Rows are points. The points of each table are mixes of a few directions, plus a little noise. Count the directions of each table, and those that both share. Where both have some left over, give the other angles between the two spaces (their principal angles), to ten degrees, smallest first.

First (7 x 2):
-0.007; 0.004
-0.018; 0.012
0.088; -0.056
-0.026; 0.016
-0.033; 0.021
-0.019; 0.012
0.016; -0.009
Second (6 x 2):
-0.034; -0.081
0.010; 0.024
-0.010; -0.026
0.019; 0.046
0.013; 0.030
0.002; 0.005
Directions: first 1, second 1, shared 0; angles 80

First (8 x 6):
0.002; 0.008; 0.007; 0.009; -0.002; 0.011
-0.007; -0.036; -0.032; -0.038; 0.008; -0.048
0.013; 0.062; 0.056; 0.066; -0.014; 0.083
-0.005; -0.022; -0.020; -0.024; 0.005; -0.030
0.000; -0.002; -0.002; -0.002; 0.001; -0.003
-0.004; -0.021; -0.019; -0.023; 0.005; -0.028
0.010; 0.052; 0.046; 0.055; -0.012; 0.070
-0.008; -0.040; -0.036; -0.043; 0.009; -0.054
Second (7 x 6):
-0.003; 0.005; -0.023; 0.009; -0.008; 0.003
0.002; -0.035; 0.059; -0.044; 0.048; -0.028
0.004; 0.014; -0.069; 0.035; -0.063; -0.001
-0.008; -0.003; 0.073; -0.034; 0.078; 0.010
-0.018; 0.027; -0.077; 0.022; -0.009; 0.016
0.011; 0.011; 0.027; 0.019; -0.019; 0.016
0.011; -0.017; 0.013; -0.002; -0.024; -0.018
Directions: first 1, second 3, shared 1

First (8 x 9):
0.068; 0.021; 0.052; 0.010; 0.014; -0.012; -0.047; -0.030; -0.032
-0.032; 0.008; -0.029; 0.058; 0.032; -0.087; 0.054; -0.041; -0.008
0.000; -0.019; -0.049; -0.045; -0.007; 0.060; 0.032; 0.054; -0.008
-0.062; -0.032; -0.005; -0.048; -0.013; 0.073; -0.009; 0.024; 0.023
0.010; 0.000; -0.009; -0.002; -0.004; -0.005; -0.011; -0.013; -0.010
0.039; 0.014; 0.022; 0.015; 0.042; -0.005; 0.037; 0.018; -0.029
0.005; 0.004; -0.013; 0.010; -0.020; -0.029; -0.023; -0.026; 0.004
-0.029; 0.003; 0.032; 0.003; -0.045; 0.006; -0.033; 0.014; 0.060
Second (9 x 9):
-0.025; -0.006; -0.012; 0.010; 0.014; -0.018; 0.015; -0.018; -0.006
-0.081; -0.020; 0.063; -0.002; 0.041; 0.029; -0.005; -0.024; 0.012
0.061; 0.012; 0.027; -0.024; -0.028; 0.040; -0.040; 0.034; 0.003
-0.005; -0.005; 0.009; -0.007; 0.017; 0.009; -0.006; -0.013; -0.014
0.030; 0.008; 0.015; -0.014; -0.027; 0.029; -0.011; 0.045; 0.023
-0.022; -0.007; -0.019; 0.020; 0.031; -0.048; -0.006; -0.075; -0.038
0.070; 0.028; -0.011; 0.002; -0.070; -0.006; -0.020; 0.054; 0.039
0.027; 0.014; -0.017; 0.008; -0.040; -0.011; 0.004; 0.033; 0.029
-0.058; -0.024; -0.057; 0.008; 0.064; -0.024; 0.068; -0.037; -0.048
Directions: first 5, second 4, shared 4

First (10 x 14):
-0.019; -0.011; -0.018; -0.027; 0.038; -0.034; 0.018; 0.036; -0.045; 0.031; -0.015; -0.051; 0.003; -0.019
-0.026; 0.012; 0.022; -0.015; -0.026; 0.006; -0.004; -0.017; 0.037; 0.021; 0.001; 0.033; 0.025; -0.031
0.072; 0.026; -0.001; -0.031; -0.015; 0.055; -0.067; -0.007; -0.039; -0.052; -0.021; 0.008; -0.023; 0.060
-0.053; -0.016; 0.020; 0.022; -0.009; -0.024; 0.046; -0.008; 0.054; 0.034; 0.013; 0.020; 0.011; -0.052
0.042; 0.032; 0.020; -0.088; -0.019; 0.049; -0.066; 0.000; -0.040; -0.008; -0.052; 0.014; 0.001; 0.010
0.003; 0.010; -0.025; -0.030; 0.027; -0.013; -0.013; 0.023; -0.050; 0.012; -0.003; -0.039; 0.018; 0.010
-0.003; 0.017; 0.030; -0.036; -0.034; 0.028; -0.024; -0.017; 0.025; 0.007; -0.017; 0.040; 0.014; -0.020
0.031; -0.042; 0.015; 0.062; -0.009; 0.010; 0.033; -0.010; 0.032; -0.043; -0.005; 0.015; -0.080; 0.020
-0.002; -0.030; -0.030; 0.091; 0.025; -0.033; 0.046; 0.004; 0.010; -0.026; 0.042; -0.026; -0.027; 0.030
-0.046; 0.003; -0.026; 0.054; 0.017; -0.040; 0.031; -0.006; 0.021; 0.021; 0.059; -0.015; 0.049; -0.004
Second (11 x 14):
0.024; 0.036; -0.008; -0.056; -0.004; 0.025; -0.055; 0.001; -0.041; -0.002; -0.013; -0.005; 0.032; 0.020
-0.003; -0.008; 0.006; -0.025; 0.006; -0.003; 0.005; 0.013; -0.015; 0.012; -0.024; -0.010; -0.013; -0.017
0.009; 0.033; -0.023; 0.090; -0.026; 0.014; -0.022; -0.048; 0.049; -0.045; 0.088; 0.038; 0.050; 0.064
-0.021; -0.045; 0.019; -0.012; 0.017; -0.027; 0.052; 0.026; 0.001; 0.026; -0.041; -0.019; -0.051; -0.051
-0.034; -0.066; 0.028; -0.010; 0.024; -0.039; 0.079; 0.035; 0.008; 0.036; -0.054; -0.025; -0.074; -0.072
0.007; 0.007; 0.001; -0.032; 0.003; 0.006; -0.015; 0.008; -0.021; 0.005; -0.017; -0.007; 0.003; -0.003
-0.001; -0.008; 0.007; -0.032; 0.008; -0.003; 0.004; 0.016; -0.018; 0.014; -0.028; -0.012; -0.013; -0.019
0.027; 0.040; -0.007; -0.074; -0.002; 0.029; -0.063; 0.006; -0.053; 0.001; -0.023; -0.009; 0.033; 0.018
-0.016; -0.016; -0.005; 0.089; -0.008; -0.015; 0.036; -0.024; 0.057; -0.020; 0.051; 0.021; -0.004; 0.013
0.005; 0.004; 0.002; -0.028; 0.002; 0.005; -0.011; 0.008; -0.019; 0.007; -0.016; -0.007; 0.000; -0.005
0.002; 0.021; -0.019; 0.087; -0.021; 0.007; -0.008; -0.042; 0.049; -0.037; 0.076; 0.033; 0.036; 0.050
Directions: first 4, second 2, shared 2
